Each row is a point. Each table stands for the endless flat space through its points: a line for two points, a plane for three, and so on. The two share one point or none. Which?

First, 2 rows:
[[ 12  11 -13]
 [ 24  11 -21]]
Second, 2 rows:
[[ 42  -8 -24]
 [ 38   6 -22]]
They share: no point

First (2 x 4):
[[-13   4  16 -10]
 [ -8   0  13  -7]]
Second (3 x 4):
[[ 10 -17  14  -2]
 [  0 -31  36 -16]
 [-10  11 -10  16]]
They share: no point

First (5 x 8):
[[ 29  14   8 -48   2 -63   0 -15]
 [ 12  14  23 -17  18 -28 -12 -16]
 [-11  44  11  -3 -13 -41  -7  19]
 [-21  38  14  -2 -12 -36   4  32]
 [-23  44  45  10  14 -25 -26  14]]
Second (2 x 8):
[[  9  32  30 -15  16 -25 -19 -18]
 [ 13   8   2   9   8 -41 -31 -14]]
They share: [ 10  26  23  -9  14 -29 -22 -17]

First:
[[  3  19   1  13  24   8  16  33  -4]
 [  1  19   8  30  14   5  29  13 -26]
 [-31   1  15 -19  43  44  33  20  -9]
 [-28   9  22  20  16  25  40  -2 -28]]
Second:
[[-36  42  18  12   2   3  40  28  11]
 [-55   7  24   9  23  -6  42  50   7]
 [-15  -3  24  31  45  33  -1  27 -36]
 [-14  22  30  36  29  46  16  33 -25]
 [ -9  25   6  31  -9   8  60  24  43]]
They share: no point

First:
[[ 32 -15  37   1 -18   4 -30 -33  -5  -6  32  15]
 [ 18 -21  49  -1 -50   0   1  -3  -1 -44   1 -20]
 [ 24  -9  58   8 -52  11  -7 -21 -11 -20  18  -4]
 [ 34 -27  30  -2 -16   3 -36 -23  21 -38  43  21]
 [  6  11   6  18 -34  -7 -20 -47  23 -32   5 -43]
 [-19 -36  10  28  16 -40   2  -5  22 -44   4 -45]]
Second:
[[ 16 -14  19  -1 -12  -8 -16 -24  10 -18  14 -13]
 [ -8 -32  34   8 -15 -17   2  -6 -14 -33  -4 -37]
 [ 37  -8  15  -7 -14  -2 -33 -34  21 -15  26   8]]
They share: [ 21 -20  25  -1 -16  -8 -21 -22   5 -25  14  -8]

First:
[[ 24   4   2  12  21 -10   0  18   4  22  33  -5 -41   6]
 [ 16  24  14  16  53   6  16  46 -12  50  37  -1 -37  30]
 [ 34  -8   3  14 -18 -21 -14 -13  20  -2  16  -6 -32  -2]
 [ 28   7  27   5  27   6  16  23  20  37  22  12 -50  -8]]
Second (4 x 14):
[[ 25  -6  10  17  -1 -19   1  14   9  24  16  -4 -33  21]
 [ 16   2  10  22  14 -17 -12   4  17  30  17  -4 -13   9]
 [ 21 -13  22   6  -3 -38   6  15  12  27  11 -21 -20   9]
 [ 13 -37  38   8  -9 -62  24  13  -2  35   5 -37 -36  15]]
They share: no point

First (7 x 18):
[[-30  38  13  10 -48  -2  -4 -15  53 -46   0 -17  -5  21  20  16  36   6]
 [-33  41  24  13   7 -29   4 -35  18  21  19  -2  -9  51  -8  23   7  32]
 [ -9  -5  46  -9 -37  51 -22  -9   2  13 -23  38  -9   1 -18  11  15  22]
 [-18  11  19  23 -17  16  34 -44   7  19 -40   2  24  46   9  25   4  25]
 [-53  41  49 -43 -49   1 -54  23  31 -39  61   8 -56 -22 -12  33  18  31]
 [-38  22  34 -10 -42  22  -4  -5   8 -20   4   3 -14  -4   4  42  -1  27]
 [-13  61  -1  80  44 -24  -7 -36 -25  -7  23  -8 -14  23 -27  53 -40 -17]]
Second, 6 rows:
[[ 25  37  57  15  43   0  13  29   6  21  23  30   0 -10   7  48 -35  73]
 [-39  19  57  17 -39  22  17 -29  -2  -1  23  14 -30  48   7  -6  33  43]
 [ -3  42  48  23  15  11   7  19   3  26  22   3 -40  -3  -3  11 -20  40]
 [-31  21  40  22 -26  10 -11  -4  21  -1  -4  13 -29  14  -7   2  20  27]
 [-25  25  12  14 -23  -8 -41   1  46 -22 -40  19   3 -13 -21  34  22  27]
 [-55  50  30  25 -45  29 -10 -19   4  -4  -2 -19 -67  26 -34 -19  36  26]]
They share: [-23  29  29  11 -21   2  -4 -13  15   1   5   6 -13   9   4  18  11  27]

First (7 x 24):
[[-33  56  -7  20 -23  37 -20  -7  57  33   1  56  36 -30  -4  72   2  -3
   -3 -64  45 -32 -34   7]
 [-49  46 -12   6 -25  65   9 -21  14 -27  17  39  19  16  -4  35   2 -38
   21 -12  34 -16  -8   9]
 [ -4  31 -50 -25  13  13  -6   8  11   0   5  18  33 -39  -7  89  -7   5
   40 -57  16 -65   1  36]
 [-17   2 -12 -53  27 -21  13  16  20 -18  -8 -17  11 -28  10  28 -65   6
   14 -47  21   1  35 -38]
 [-25   6 -21  17 -17  56  -9 -29  52 -12  -8   8   2   7  -2  44  -1 -63
   64   3  -2 -35   9  -1]
 [-30  34   9   9 -31  15  20  21  31 -13  -8  20  19 -13 -17   3 -32 -14
  -32 -17  62  12 -14 -60]
 [ 12  14 -48  -5   3  18  -5  28  27   6 -17  -7  23 -58 -16  66   5  -2
   40 -37  21 -78  -4   7]]
Second (2 x 24):
[[-25  28 -38 -29 -15  23  23   5  -2 -36 -27   3  28 -19 -12   1 -46   6
   20 -29  12 -28  17 -34]
 [-25  18 -22 -25  -5  27  19   9  12 -22 -17  -1  14 -19  -4  13 -32  -4
   20 -25  26 -26  13 -22]]
They share: no point
